Each row is a point. To make a cloud, some directions were put in groups of two or more. Within a group, all points are equally far from the middle, so they leave a hole (a ring in 2 directions, a hollow ball in 3). The other directions are filled evenly. Then the cloud was stretched, turned, moved and blurred a little. How many holes are there, and how many directions does each take, smallest first?
In the rows, zero is written as 100.

Cloud (13 x 2):
[[145, 80],
[130, 68],
[153, 103],
[150, 91],
[84, 71],
[151, 102],
[76, 90],
[99, 121],
[151, 93],
[102, 124],
[76, 94],
[151, 104],
[87, 114]]
Holes: 1 (2)

Cloud (22 x 3):
[[86, 50, 125],
[110, 46, 127],
[81, 85, 121],
[149, 100, 89],
[105, 74, 71],
[92, 56, 69],
[109, 89, 71],
[142, 67, 147],
[112, 93, 113],
[87, 47, 75],
[97, 65, 64],
[109, 148, 52],
[128, 115, 94],
[144, 102, 97],
[58, 73, 99],
[132, 73, 148],
[78, 85, 76],
[64, 121, 90],
[105, 79, 114],
[75, 37, 114],
[80, 129, 104],
[101, 55, 79]]
Holes: 0

Cloud (19 x 3):
[[86, 114, 90],
[108, 85, 54],
[116, 122, 99],
[115, 112, 93],
[140, 66, 81],
[79, 70, 124],
[143, 44, 92],
[100, 56, 120],
[157, 146, 77],
[92, 96, 139],
[46, 52, 115],
[144, 99, 96],
[120, 151, 92],
[102, 87, 101],
[91, 108, 119],
[135, 62, 126],
[139, 120, 131],
[113, 99, 55],
[121, 46, 104]]
Holes: 0

Cloud (28 x 4):
[[78, 95, 128, 85],
[59, 95, 102, 131],
[120, 76, 92, 116],
[68, 113, 89, 117],
[66, 51, 133, 112],
[36, 100, 127, 103],
[79, 95, 75, 77],
[74, 100, 93, 69],
[120, 76, 143, 111],
[38, 53, 117, 139],
[19, 74, 97, 105],
[127, 163, 108, 125],
[94, 109, 87, 137],
[138, 151, 95, 142],
[33, 56, 102, 115],
[126, 105, 83, 95],
[92, 126, 109, 67],
[83, 90, 68, 100],
[30, 130, 78, 113],
[66, 69, 74, 69],
[55, 72, 107, 132],
[78, 135, 82, 111],
[138, 78, 105, 117],
[104, 109, 126, 94],
[117, 90, 58, 136],
[115, 120, 78, 101],
[112, 63, 64, 118],
[75, 115, 149, 97]]
Holes: 0

Cloud (29 x 4):
[[70, 70, 139, 97],
[134, 124, 83, 93],
[80, 139, 116, 133],
[108, 137, 144, 69],
[84, 111, 84, 143],
[144, 131, 139, 92],
[126, 142, 138, 81],
[112, 113, 155, 128],
[113, 151, 111, 97],
[75, 142, 135, 90],
[137, 129, 91, 95],
[65, 100, 64, 119],
[113, 73, 144, 61],
[141, 104, 86, 92],
[84, 130, 124, 140],
[111, 78, 162, 75],
[99, 60, 137, 82],
[136, 124, 86, 94],
[79, 108, 59, 93],
[70, 96, 74, 72],
[54, 116, 136, 89],
[101, 88, 89, 56],
[65, 81, 148, 100],
[72, 102, 160, 111],
[117, 86, 166, 72],
[84, 121, 59, 107],
[70, 136, 138, 119],
[76, 96, 90, 59],
[96, 92, 89, 139]]
Holes: 2 (2, 2)

Cloud (51 x 6):
[[98, 52, 103, 125, 127, 93],
[114, 79, 143, 75, 142, 44],
[83, 108, 104, 151, 127, 119],
[110, 126, 85, 87, 123, 163],
[61, 98, 99, 94, 136, 49],
[144, 78, 127, 92, 139, 70],
[103, 94, 113, 84, 164, 106],
[107, 56, 140, 118, 117, 55],
[94, 85, 123, 101, 95, 58],
[129, 77, 102, 136, 74, 118],
[104, 77, 89, 52, 112, 123],
[96, 48, 94, 130, 107, 91],
[92, 120, 101, 104, 137, 153],
[127, 93, 107, 128, 70, 125],
[155, 81, 120, 116, 141, 74],
[142, 113, 116, 158, 91, 72],
[69, 60, 72, 109, 71, 88],
[105, 90, 106, 89, 162, 134],
[98, 154, 124, 115, 137, 71],
[118, 74, 147, 55, 113, 102],
[135, 135, 118, 108, 119, 120],
[97, 159, 103, 123, 77, 79],
[97, 88, 96, 114, 104, 117],
[110, 71, 72, 148, 63, 108],
[119, 90, 102, 160, 92, 51],
[93, 96, 57, 125, 91, 117],
[119, 50, 108, 165, 138, 59],
[107, 101, 133, 149, 109, 82],
[107, 85, 132, 99, 84, 59],
[105, 113, 123, 91, 102, 59],
[157, 108, 98, 119, 70, 154],
[49, 108, 99, 80, 62, 56],
[114, 131, 146, 128, 94, 92],
[126, 164, 88, 103, 83, 100],
[83, 110, 77, 140, 56, 97],
[107, 158, 94, 104, 145, 149],
[138, 78, 97, 123, 61, 98],
[158, 126, 85, 115, 96, 74],
[114, 121, 77, 88, 75, 117],
[127, 63, 89, 136, 67, 31],
[151, 66, 114, 90, 118, 114],
[108, 104, 99, 154, 121, 74],
[127, 154, 114, 115, 121, 83],
[84, 77, 95, 97, 159, 108],
[94, 58, 71, 125, 67, 73],
[107, 63, 116, 66, 66, 55],
[138, 73, 144, 51, 82, 96],
[119, 140, 147, 97, 112, 109],
[73, 120, 129, 132, 92, 74],
[102, 142, 48, 92, 93, 115],
[63, 121, 127, 79, 84, 76]]
Holes: 0

Cloud (46 x 6):
[[105, 98, 38, 70, 108, 69],
[107, 132, 59, 17, 78, 106],
[92, 60, 56, 92, 66, 96],
[64, 83, 133, 150, 119, 118],
[106, 98, 81, 150, 87, 111],
[91, 104, 52, 107, 117, 78],
[53, 109, 83, 144, 91, 97],
[74, 62, 82, 99, 126, 75],
[148, 123, 97, 132, 120, 97],
[115, 113, 122, 64, 94, 136],
[113, 65, 70, 94, 98, 129],
[63, 144, 116, 114, 106, 86],
[134, 84, 94, 81, 139, 87],
[170, 125, 114, 118, 90, 122],
[112, 128, 133, 68, 137, 88],
[48, 109, 44, 117, 86, 76],
[62, 123, 117, 160, 105, 115],
[142, 139, 85, 72, 64, 112],
[83, 87, 53, 113, 71, 130],
[84, 101, 148, 103, 111, 132],
[123, 105, 106, 41, 85, 115],
[76, 122, 88, 114, 84, 152],
[44, 120, 88, 125, 123, 87],
[138, 102, 131, 56, 121, 108],
[77, 141, 100, 65, 113, 73],
[115, 89, 55, 87, 45, 67],
[51, 71, 104, 114, 115, 103],
[137, 108, 55, 59, 39, 94],
[113, 76, 93, 83, 120, 54],
[81, 82, 119, 128, 168, 118],
[43, 79, 96, 118, 120, 81],
[103, 109, 85, 146, 110, 152],
[65, 120, 72, 133, 81, 128],
[102, 91, 37, 79, 108, 115],
[162, 115, 91, 84, 77, 122],
[146, 103, 105, 46, 113, 106],
[74, 98, 91, 98, 143, 140],
[107, 155, 115, 99, 96, 81],
[113, 118, 103, 47, 116, 63],
[120, 128, 73, 82, 67, 52],
[101, 145, 89, 52, 108, 111],
[67, 130, 58, 79, 69, 139],
[114, 99, 69, 125, 73, 78],
[115, 161, 113, 97, 101, 103],
[124, 63, 60, 64, 88, 107],
[92, 140, 140, 105, 115, 73]]
Holes: 2 (2, 3)

Cloud (75 x 8):
[[134, 107, 65, 89, 47, 133, 120, 74],
[142, 51, 117, 122, 148, 102, 143, 97],
[117, 134, 54, 88, 141, 127, 86, 106],
[126, 113, 93, 113, 165, 125, 99, 124],
[87, 105, 129, 69, 139, 137, 51, 103],
[78, 92, 122, 87, 133, 150, 57, 102],
[108, 133, 58, 67, 123, 137, 86, 109],
[130, 54, 44, 75, 117, 100, 143, 82],
[101, 119, 103, 92, 87, 169, 81, 137],
[89, 66, 105, 83, 91, 84, 134, 89],
[105, 91, 108, 87, 77, 99, 131, 66],
[151, 84, 83, 82, 66, 130, 158, 88],
[102, 108, 109, 87, 131, 41, 117, 87],
[92, 139, 76, 72, 60, 105, 66, 126],
[124, 144, 105, 114, 110, 70, 109, 46],
[101, 85, 144, 79, 146, 118, 84, 130],
[133, 108, 105, 64, 92, 83, 65, 92],
[71, 60, 92, 128, 88, 150, 117, 122],
[71, 59, 111, 117, 127, 158, 126, 129],
[123, 48, 93, 77, 101, 93, 115, 124],
[136, 127, 99, 114, 139, 131, 128, 144],
[111, 165, 52, 93, 85, 131, 81, 102],
[94, 150, 113, 54, 141, 88, 106, 150],
[114, 78, 143, 104, 137, 123, 97, 83],
[122, 128, 118, 83, 90, 128, 112, 35],
[130, 109, 79, 84, 64, 108, 154, 71],
[68, 93, 105, 71, 133, 144, 78, 99],
[80, 124, 124, 58, 111, 132, 76, 158],
[90, 76, 73, 62, 129, 150, 105, 126],
[123, 98, 74, 113, 87, 164, 73, 129],
[122, 43, 71, 93, 99, 125, 97, 85],
[72, 76, 140, 110, 129, 143, 127, 126],
[114, 142, 86, 76, 161, 116, 76, 83],
[143, 139, 107, 90, 139, 65, 132, 130],
[58, 113, 110, 73, 129, 129, 114, 97],
[101, 74, 101, 147, 101, 76, 121, 114],
[122, 144, 153, 121, 92, 116, 92, 111],
[106, 59, 143, 104, 136, 117, 136, 103],
[94, 122, 142, 80, 111, 132, 83, 165],
[87, 128, 88, 147, 116, 132, 67, 88],
[102, 62, 94, 67, 98, 78, 102, 137],
[116, 120, 45, 77, 88, 108, 105, 119],
[88, 101, 72, 69, 129, 147, 68, 83],
[116, 181, 123, 100, 106, 82, 108, 79],
[125, 116, 96, 122, 154, 141, 60, 104],
[114, 146, 112, 87, 91, 82, 123, 60],
[77, 75, 70, 74, 128, 149, 104, 94],
[80, 76, 95, 92, 120, 156, 63, 104],
[95, 114, 122, 132, 106, 165, 110, 105],
[96, 92, 56, 141, 109, 110, 134, 98],
[154, 110, 92, 130, 72, 103, 88, 116],
[91, 91, 137, 112, 145, 137, 78, 107],
[119, 95, 103, 86, 156, 58, 146, 89],
[121, 136, 149, 90, 113, 123, 59, 133],
[130, 114, 93, 72, 62, 98, 119, 101],
[109, 92, 113, 101, 141, 157, 58, 107],
[91, 178, 110, 111, 113, 110, 106, 127],
[86, 66, 61, 73, 116, 137, 97, 104],
[90, 164, 120, 74, 108, 104, 132, 113],
[57, 64, 85, 67, 113, 101, 97, 148],
[147, 121, 111, 120, 119, 149, 134, 124],
[106, 120, 76, 154, 72, 137, 99, 107],
[123, 126, 94, 121, 123, 144, 131, 151],
[156, 109, 121, 121, 97, 117, 140, 116],
[144, 153, 122, 142, 81, 86, 91, 79],
[64, 67, 78, 72, 127, 139, 114, 115],
[99, 91, 47, 84, 125, 95, 105, 111],
[156, 116, 72, 102, 133, 69, 87, 48],
[115, 116, 144, 101, 69, 110, 107, 96],
[94, 150, 83, 135, 108, 139, 112, 102],
[123, 153, 68, 132, 67, 89, 98, 81],
[80, 116, 150, 78, 137, 120, 30, 130],
[117, 162, 109, 125, 113, 133, 100, 129],
[51, 87, 114, 114, 91, 141, 72, 121],
[159, 106, 40, 128, 88, 106, 149, 115]]
Holes: 3 (2, 2, 2)

Cloud (71 x 8):
[[78, 137, 65, 120, 47, 102, 55, 74],
[61, 131, 108, 82, 67, 123, 56, 130],
[64, 94, 67, 86, 141, 79, 106, 70],
[100, 113, 91, 97, 100, 141, 16, 117],
[105, 81, 46, 132, 135, 132, 54, 141],
[97, 116, 69, 152, 112, 145, 84, 103],
[148, 61, 96, 134, 107, 118, 114, 120],
[122, 136, 131, 77, 51, 77, 102, 67],
[124, 66, 113, 136, 112, 65, 116, 106],
[79, 80, 109, 133, 85, 136, 90, 81],
[61, 152, 103, 62, 75, 88, 110, 91],
[127, 99, 125, 125, 124, 127, 51, 96],
[81, 116, 80, 58, 136, 75, 87, 106],
[105, 80, 108, 131, 68, 77, 57, 108],
[136, 81, 69, 89, 128, 100, 47, 108],
[107, 104, 82, 112, 150, 77, 100, 55],
[52, 80, 70, 105, 134, 88, 47, 123],
[148, 96, 118, 74, 56, 101, 106, 124],
[162, 73, 109, 105, 127, 99, 112, 88],
[112, 166, 105, 73, 54, 80, 72, 89],
[111, 132, 51, 124, 76, 106, 119, 89],
[97, 135, 111, 87, 39, 109, 65, 70],
[105, 128, 114, 98, 138, 142, 83, 170],
[141, 96, 99, 126, 146, 73, 131, 121],
[59, 158, 74, 78, 79, 89, 111, 100],
[39, 130, 92, 99, 106, 83, 72, 66],
[92, 73, 119, 142, 96, 92, 55, 73],
[90, 115, 43, 94, 153, 96, 105, 132],
[124, 125, 103, 151, 105, 120, 75, 108],
[95, 143, 67, 90, 91, 55, 80, 89],
[102, 157, 135, 48, 114, 87, 73, 84],
[115, 150, 151, 100, 62, 81, 121, 80],
[115, 82, 152, 89, 122, 123, 119, 144],
[89, 177, 116, 79, 76, 82, 56, 106],
[109, 85, 90, 53, 110, 113, 87, 101],
[136, 106, 106, 84, 68, 108, 143, 105],
[100, 77, 116, 79, 136, 75, 113, 103],
[120, 77, 87, 98, 120, 119, 134, 72],
[100, 161, 153, 101, 89, 95, 142, 106],
[130, 94, 49, 136, 126, 78, 69, 128],
[101, 149, 75, 131, 106, 102, 55, 91],
[122, 141, 81, 63, 132, 129, 112, 123],
[98, 108, 136, 120, 155, 116, 92, 127],
[91, 99, 141, 57, 93, 104, 79, 148],
[104, 145, 131, 59, 53, 117, 137, 96],
[127, 151, 87, 122, 73, 98, 110, 88],
[75, 129, 81, 64, 81, 118, 77, 72],
[106, 113, 157, 98, 83, 142, 114, 132],
[81, 90, 64, 143, 149, 142, 71, 131],
[94, 103, 121, 94, 131, 93, 28, 121],
[109, 145, 54, 102, 95, 105, 64, 82],
[79, 144, 39, 93, 112, 107, 107, 108],
[121, 135, 106, 89, 138, 95, 164, 126],
[128, 95, 119, 86, 116, 149, 30, 128],
[127, 76, 67, 109, 131, 123, 34, 129],
[145, 60, 113, 86, 98, 101, 82, 92],
[112, 85, 96, 95, 140, 111, 153, 94],
[74, 138, 84, 128, 56, 78, 52, 75],
[98, 69, 93, 117, 111, 97, 141, 122],
[89, 113, 107, 76, 148, 102, 46, 156],
[139, 116, 64, 136, 113, 82, 123, 89],
[125, 137, 62, 110, 81, 73, 97, 97],
[129, 120, 148, 80, 87, 136, 71, 71],
[91, 80, 79, 115, 132, 146, 38, 117],
[73, 113, 95, 129, 123, 99, 160, 66],
[82, 58, 69, 92, 112, 99, 97, 94],
[168, 81, 124, 72, 118, 120, 107, 99],
[133, 105, 78, 127, 101, 85, 60, 146],
[127, 87, 122, 101, 145, 73, 143, 96],
[129, 111, 61, 93, 83, 80, 64, 121],
[92, 118, 109, 124, 156, 117, 86, 149]]
Holes: 3 (2, 2, 3)

Cloud (104 x 9):
[[58, 137, 78, 88, 104, 143, 111, 116, 65],
[134, 113, 144, 108, 113, 41, 94, 118, 92],
[67, 110, 156, 72, 66, 91, 123, 95, 79],
[56, 144, 124, 101, 86, 105, 142, 139, 97],
[101, 51, 78, 130, 121, 131, 92, 73, 111],
[98, 102, 98, 82, 82, 84, 169, 135, 79],
[97, 123, 129, 139, 137, 105, 78, 81, 71],
[118, 112, 84, 130, 121, 129, 125, 102, 153],
[107, 118, 124, 150, 104, 99, 160, 93, 126],
[93, 95, 90, 70, 100, 82, 109, 95, 160],
[152, 78, 156, 121, 79, 62, 132, 96, 132],
[138, 109, 125, 82, 80, 95, 171, 95, 55],
[102, 123, 134, 74, 97, 134, 109, 64, 130],
[88, 141, 136, 106, 79, 116, 86, 55, 71],
[99, 99, 117, 126, 84, 164, 129, 130, 128],
[50, 144, 140, 112, 66, 103, 99, 122, 120],
[106, 128, 149, 161, 117, 103, 108, 92, 57],
[73, 73, 96, 44, 111, 111, 115, 93, 131],
[94, 112, 135, 110, 117, 59, 85, 149, 119],
[75, 112, 131, 148, 120, 98, 71, 103, 82],
[51, 115, 57, 109, 77, 75, 67, 114, 141],
[118, 103, 60, 89, 73, 75, 98, 53, 63],
[100, 120, 166, 97, 110, 116, 120, 100, 135],
[144, 106, 75, 70, 67, 86, 105, 107, 105],
[90, 109, 135, 84, 37, 65, 143, 131, 115],
[64, 159, 111, 66, 119, 102, 123, 101, 111],
[110, 114, 145, 117, 151, 72, 95, 124, 122],
[102, 116, 93, 91, 39, 92, 69, 121, 136],
[93, 53, 77, 134, 57, 113, 146, 118, 108],
[126, 42, 79, 124, 106, 144, 104, 81, 107],
[136, 45, 127, 78, 111, 120, 134, 78, 127],
[88, 83, 99, 56, 111, 129, 121, 102, 143],
[121, 64, 157, 121, 56, 68, 74, 123, 83],
[51, 99, 84, 84, 111, 115, 161, 85, 55],
[64, 111, 118, 90, 94, 42, 126, 127, 124],
[88, 75, 132, 124, 114, 48, 93, 112, 84],
[111, 98, 110, 157, 123, 74, 148, 116, 70],
[61, 81, 119, 134, 116, 130, 81, 72, 119],
[134, 79, 80, 160, 102, 88, 114, 95, 123],
[115, 64, 74, 119, 119, 164, 104, 114, 115],
[65, 140, 103, 61, 92, 66, 115, 130, 90],
[93, 85, 139, 94, 84, 127, 96, 126, 61],
[129, 107, 91, 164, 98, 157, 109, 100, 125],
[94, 83, 88, 99, 33, 86, 112, 105, 46],
[116, 102, 133, 124, 152, 100, 121, 105, 155],
[83, 122, 71, 139, 68, 54, 133, 87, 92],
[109, 167, 130, 113, 77, 81, 167, 83, 112],
[75, 127, 103, 87, 36, 134, 113, 100, 143],
[137, 70, 108, 136, 55, 91, 83, 74, 95],
[116, 98, 72, 98, 101, 170, 118, 83, 101],
[76, 73, 93, 108, 50, 87, 111, 137, 43],
[139, 112, 114, 82, 54, 133, 94, 80, 99],
[96, 122, 65, 123, 107, 67, 115, 101, 130],
[90, 77, 135, 115, 127, 78, 124, 96, 61],
[96, 92, 123, 157, 35, 87, 88, 91, 95],
[108, 107, 68, 77, 108, 157, 137, 83, 114],
[133, 121, 107, 102, 77, 108, 61, 65, 73],
[67, 120, 65, 98, 107, 113, 90, 143, 104],
[96, 148, 119, 157, 61, 114, 121, 56, 68],
[82, 116, 84, 48, 86, 62, 98, 111, 86],
[68, 129, 80, 132, 111, 71, 79, 84, 57],
[96, 91, 70, 87, 54, 76, 104, 128, 150],
[142, 76, 133, 106, 56, 99, 62, 98, 135],
[101, 128, 87, 111, 129, 73, 142, 119, 123],
[117, 150, 125, 138, 101, 57, 77, 118, 89],
[98, 100, 45, 109, 90, 97, 151, 64, 65],
[108, 88, 94, 90, 108, 84, 131, 157, 70],
[94, 105, 78, 110, 91, 174, 104, 80, 80],
[80, 110, 145, 106, 55, 49, 138, 104, 119],
[79, 110, 153, 138, 119, 71, 101, 108, 86],
[106, 67, 87, 167, 52, 80, 76, 120, 103],
[105, 88, 141, 90, 78, 66, 126, 104, 53],
[121, 139, 87, 170, 83, 113, 67, 90, 78],
[137, 98, 135, 155, 74, 110, 61, 84, 93],
[75, 80, 68, 102, 121, 97, 98, 103, 55],
[61, 117, 109, 96, 30, 122, 155, 127, 98],
[117, 111, 99, 99, 41, 117, 88, 64, 62],
[64, 156, 103, 89, 102, 103, 173, 109, 102],
[92, 122, 30, 97, 62, 116, 99, 109, 106],
[131, 78, 109, 100, 58, 82, 62, 84, 122],
[103, 114, 138, 118, 76, 86, 148, 55, 62],
[122, 106, 103, 76, 77, 77, 104, 135, 61],
[94, 118, 56, 134, 128, 120, 89, 118, 70],
[156, 84, 158, 119, 93, 109, 142, 60, 97],
[80, 95, 114, 163, 104, 154, 101, 94, 111],
[95, 84, 126, 91, 60, 42, 93, 105, 76],
[138, 78, 126, 90, 56, 60, 113, 99, 81],
[116, 87, 123, 119, 140, 124, 100, 119, 45],
[93, 99, 91, 119, 96, 62, 79, 158, 131],
[110, 128, 91, 164, 51, 130, 128, 88, 84],
[149, 64, 106, 91, 93, 114, 60, 103, 103],
[105, 98, 62, 95, 117, 90, 135, 42, 68],
[48, 75, 97, 121, 101, 102, 107, 176, 81],
[152, 136, 130, 109, 48, 65, 108, 89, 108],
[133, 84, 155, 111, 154, 97, 138, 71, 94],
[119, 135, 146, 134, 112, 75, 99, 160, 103],
[80, 131, 109, 149, 82, 71, 63, 106, 76],
[78, 90, 117, 86, 133, 125, 127, 62, 76],
[91, 87, 62, 113, 122, 135, 154, 84, 94],
[141, 58, 118, 77, 81, 55, 106, 121, 115],
[57, 125, 105, 114, 76, 155, 136, 118, 113],
[93, 104, 96, 123, 117, 149, 80, 61, 74],
[76, 125, 116, 132, 147, 101, 117, 68, 75],
[105, 78, 87, 81, 38, 131, 134, 110, 129]]
Holes: 2 (3, 4)
